Each row is a point. Any point is a mix of the corners, with weights that add up to 1. It lies inside the corners' shape when no weight is negative. Is each point inside? If not, which corners have a negative weight?
In the rows, zero is written as 100.

Corners:
(1): 141,124,135
(2): 59,63,108
(3): 94,188,64
(4): 123,56,115
Points:
97,89,94 -> outside (1)
66,70,108 -> inside
91,113,102 -> inside
129,152,102 -> outside (2)
134,101,112 -> outside (2)

Corners:
(1): 89,129,88,52,153,118
(2): 102,83,132,92,5,76
(3): 119,72,79,103,111,114
(4): 136,117,30,75,54,44
(5): 48,101,76,120,122,147
(6): 126,143,131,109,80,68
(7): 96,99,92,113,88,38
Points:
102,99,95,112,72,90 -> outside (1)
111,109,114,101,28,55 -> outside (1, 3)
89,96,100,101,95,111 -> outside (4)
101,101,116,107,22,57 -> outside (1, 3)
115,122,97,80,49,72 -> outside (3, 7)
87,108,101,106,108,101 -> outside (4)

Corners:
(1): 93,97,102,120,41,157,120,96,158
(2): 94,102,47,31,108,132,45,156,96
(3): 168,161,58,70,107,157,187,130,124
(4): 48,88,153,103,119,102,85,124,100
(5): 143,181,138,23,95,131,121,33,125
(6): 178,107,59,116,74,88,104,71,88
(7): 83,95,63,72,109,80,105,163,129
(8): 74,58,107,66,74,128,105,85,54
(9): 32,104,125,141,115,98,58,56,178
(10): 128,51,84,74,135,93,91,148,87
Points:
94,98,103,89,96,111,96,87,110 -> inside
86,86,120,90,95,98,94,88,106 -> outside (2, 3)
69,115,108,73,95,132,99,116,126 -> outside (6, 10)
138,118,67,68,95,123,111,108,108 -> outside (4)
109,102,59,105,92,122,107,133,152 -> outside (4, 5, 8)
140,118,75,79,91,133,116,99,113 -> outside (4, 7)
97,110,98,72,110,106,95,104,117 -> outside (1)
122,119,82,69,94,124,108,94,115 -> outside (4)

Corners:
(1): 78,146,102,85,96,117,54,126,112,74,132
(2): 74,156,141,130,98,98,79,49,5,64,95
(3): 106,88,117,84,100,99,121,97,153,157,65
(4): 91,31,113,25,71,70,89,126,59,81,72
(5): 116,173,68,119,108,129,111,98,142,93,118
(6): 82,94,100,126,86,85,106,120,54,133,119
(7): 41,111,61,138,64,114,132,43,80,55,82
(8): 104,42,102,58,132,39,59,159,92,126,86
(9): 62,93,117,18,93,133,149,114,149,56,107
(10): 64,131,55,38,82,131,133,63,117,95,95
(11): 111,37,123,106,109,26,101,132,114,145,120
(12): 99,70,111,102,89,99,115,54,95,135,82
Points:
91,101,96,79,92,99,105,99,107,103,93 -> inside
76,87,102,67,92,86,100,104,84,95,93 -> outside (5, 12)
77,101,96,81,86,103,111,90,91,81,93 -> inside
86,77,92,77,94,90,118,102,113,113,88 -> outside (1, 2)

Corners:
(1): 114,57,130,96,111,79,118,100,95,91,86,96,78,69
(2): 110,62,122,115,122,135,81,68,132,100,122,97,30,90
(3): 88,126,105,91,153,102,94,55,153,84,139,62,127,91
(4): 87,65,54,119,166,159,82,73,115,113,132,38,73,5
(5): 99,109,116,73,64,58,86,127,90,91,106,102,143,128
(6): 110,95,119,114,73,96,94,101,81,88,74,110,119,49
(7): 119,96,106,95,98,106,106,94,89,88,99,117,90,89
(8): 92,76,108,102,70,73,106,104,77,99,69,98,88,116
(9): 99,122,112,105,74,61,112,128,106,79,122,77,166,121
(10): 123,63,151,88,126,133,127,74,147,106,93,128,31,78
(11): 105,91,87,96,19,68,94,116,75,84,104,106,141,108
(12): 111,65,125,95,33,100,116,94,53,81,72,85,125,85
(13): 79,69,108,91,64,78,114,127,84,75,90,97,79,109
(14): 97,98,137,93,69,68,116,102,82,94,104,106,100,106
(15): 113,84,122,127,148,144,105,67,132,104,136,125,108,68
Points:
104,77,113,102,104,108,108,86,105,94,106,93,83,80 -> outside (5, 6)
97,78,92,110,106,109,91,100,96,99,111,85,87,68 -> outside (3, 10, 12)
106,91,127,96,85,88,110,106,115,83,107,99,115,104 -> outside (4, 7, 8, 14)
105,88,114,103,101,110,102,89,109,93,115,100,104,83 -> outside (1, 8)
102,98,122,100,81,83,99,96,103,82,111,97,125,99 -> outside (4, 7, 8, 10)
106,77,118,98,102,105,104,87,106,96,107,101,81,88 -> outside (6, 9)

Corners:
(1): 67,110,74,99,100,104,114,105,98,102,79,63,101,93,111,67,51,92,96,120
(2): 83,84,106,67,100,94,106,109,102,119,109,120,70,91,119,121,121,119,195,111
(3): 88,78,99,90,140,68,81,97,115,99,88,117,111,105,122,134,100,113,108,75
(4): 78,92,98,92,125,106,78,103,115,112,86,68,93,67,151,146,118,98,75,78
(5): 56,79,116,179,125,85,41,109,119,78,62,47,82,60,143,112,54,77,67,81
(6): 53,72,82,88,109,95,72,106,107,94,79,91,100,91,114,71,115,83,75,102
(7): 86,98,92,100,102,105,92,127,123,93,103,98,120,79,133,79,69,58,123,110
(8): 64,109,113,94,114,105,102,121,118,82,110,60,127,75,112,78,80,77,95,92
(9): 80,87,113,73,110,101,88,95,96,151,142,97,94,89,93,108,122,129,115,103
(10): 74,108,98,92,84,53,97,121,109,149,90,91,83,99,131,83,86,103,99,96
(11): 100,120,84,87,107,89,99,97,60,112,83,114,121,96,118,61,133,128,114,111
(12): 116,93,117,85,62,96,78,124,103,83,86,66,78,102,98,123,105,80,87,101
(13): 95,123,91,82,119,90,104,108,111,99,106,114,95,91,100,66,128,104,102,101
(14): 109,88,109,87,75,110,111,162,97,84,84,106,82,86,110,78,101,81,104,131
(15): 77,104,81,95,141,60,64,94,74,76,79,82,110,70,122,87,80,87,73,95
(16): 63,112,103,84,104,108,90,93,90,119,98,112,86,106,128,81,110,119,94,93
(17): 111,77,106,97,88,99,115,98,98,105,103,93,85,139,123,77,115,71,92,104
(18): 96,116,110,72,78,97,79,92,89,102,115,118,85,110,103,130,129,113,120,189
(19): 87,119,85,107,114,90,118,89,92,104,191,122,144,87,92,99,136,136,120,107
(20): 76,103,103,105,95,89,107,103,106,71,57,88,114,78,126,93,85,33,75,94
(21): 84,113,92,110,107,94,92,152,97,87,72,102,88,105,105,83,93,36,77,100
Points:
82,102,99,94,101,97,96,113,100,101,100,90,101,87,114,87,102,91,100,107 -> outside (3)
82,96,103,90,103,98,89,112,105,109,95,94,87,93,118,98,105,101,111,107 -> outside (15, 19, 20)
74,103,99,111,109,94,79,102,101,107,106,81,99,88,118,91,97,97,85,103 -> outside (2, 3, 14, 20)
83,98,97,95,103,93,91,108,100,102,95,93,100,95,116,88,102,90,91,105 -> outside (2)
72,94,104,95,112,99,75,101,103,97,84,84,99,83,120,115,94,85,98,103 -> outside (10, 13, 14, 17, 19)
65,112,99,115,126,83,83,92,95,109,111,90,108,78,121,117,93,111,105,102 -> outside (6, 7, 12, 13, 14, 17)
79,94,85,73,124,87,95,88,100,122,120,101,108,92,120,97,121,125,121,107 -> outside (5, 12, 14, 16, 20, 21)
74,99,98,99,105,92,83,107,101,103,83,84,93,88,124,89,94,86,96,104 -> outside (3, 14, 19)
86,99,106,101,101,95,96,110,103,104,98,89,94,93,118,102,104,97,103,101 -> outside (6, 7, 15)
